Every row gives one point. The last column is the point's height on a tilted bowl or saddle (a function of degree 2), plus a little noise. Along how many of its main directions does it bend up, bend down or stay straight?

Points (17 x 4)
[-63 43 21 -79]
[-24 33 11 -25]
[-32 59 -2 -51]
[8 60 52 -39]
[-59 10 -17 -44]
[-32 26 40 -32]
[21 -30 -22 16]
[-48 20 -88 -26]
[-1 -1 -50 7]
[-30 -8 19 -10]
[27 -23 26 25]
[20 2 -51 9]
[16 -30 -23 17]
[4 14 -12 5]
[26 92 -31 -60]
[22 -13 21 23]
[5 3 -2 10]
Directions: 0 up, 2 down, 1 straight

Points (22 x 5)
[-67 71 -1 -32 -64]
[13 53 -64 47 -9]
[-25 -35 37 -5 -11]
[-41 55 -27 25 -41]
[-16 -45 -41 -20 -4]
[-40 15 5 22 -21]
[-21 7 51 -44 -62]
[27 35 15 2 -8]
[66 -83 -30 29 58]
[-49 -2 -14 -87 -91]
[-36 -4 16 65 -11]
[7 17 -16 44 -3]
[-54 -43 -15 -28 -31]
[11 7 3 60 4]
[-41 56 9 6 -34]
[-19 12 37 -4 -19]
[4 -18 31 -13 -17]
[20 -35 16 19 15]
[-29 -44 -42 -40 -20]
[4 -20 -19 2 1]
[2 14 3 -12 -19]
[-9 29 -35 13 -12]
Directions: 1 up, 1 down, 2 straight

Points (39 x 7)
[30 -18 11 -11 35 -2 19]
[11 -34 43 12 -53 2 1]
[32 -63 15 -52 -11 13 35]
[4 41 46 -19 -61 -11 -7]
[11 23 -32 11 14 7 4]
[18 -32 -70 3 35 26 54]
[19 35 -32 11 -55 -33 18]
[10 72 -20 43 18 -20 -2]
[-7 67 -16 -43 33 74 48]
[-3 10 25 17 18 -22 -4]
[-17 45 37 13 -36 -41 -4]
[-3 11 25 64 -87 -53 31]
[-14 -44 7 12 58 -85 73]
[1 -2 14 19 -35 24 -10]
[31 -37 65 -48 -16 23 0]
[-21 26 6 31 0 -32 -6]
[-32 9 6 8 -2 -7 -9]
[-43 -21 -31 53 -3 -15 14]
[-30 27 22 47 -51 34 -9]
[24 -56 -58 -30 -29 32 66]
[51 -29 21 -47 73 -50 83]
[-17 -26 -28 5 57 9 37]
[77 -40 -24 -20 -6 -13 60]
[-13 -14 65 10 -10 30 -16]
[-21 -24 27 55 -6 -53 19]
[8 12 21 -9 -20 6 -10]
[-14 -16 -79 29 -10 -37 35]
[-42 -25 -62 -96 -46 15 83]
[-19 28 13 -8 44 -25 10]
[-23 -31 3 28 -22 -103 57]
[25 -39 22 18 -35 -8 12]
[69 11 11 -3 -2 37 15]
[-40 24 3 -11 8 5 -4]
[53 40 32 38 -22 -62 30]
[-1 -23 38 -5 -17 10 -10]
[-19 41 -41 0 10 14 7]
[4 20 18 33 28 -25 -1]
[44 0 58 -83 8 -26 34]
[11 -11 -19 -45 23 -20 36]
Directions: 5 up, 0 down, 1 straight
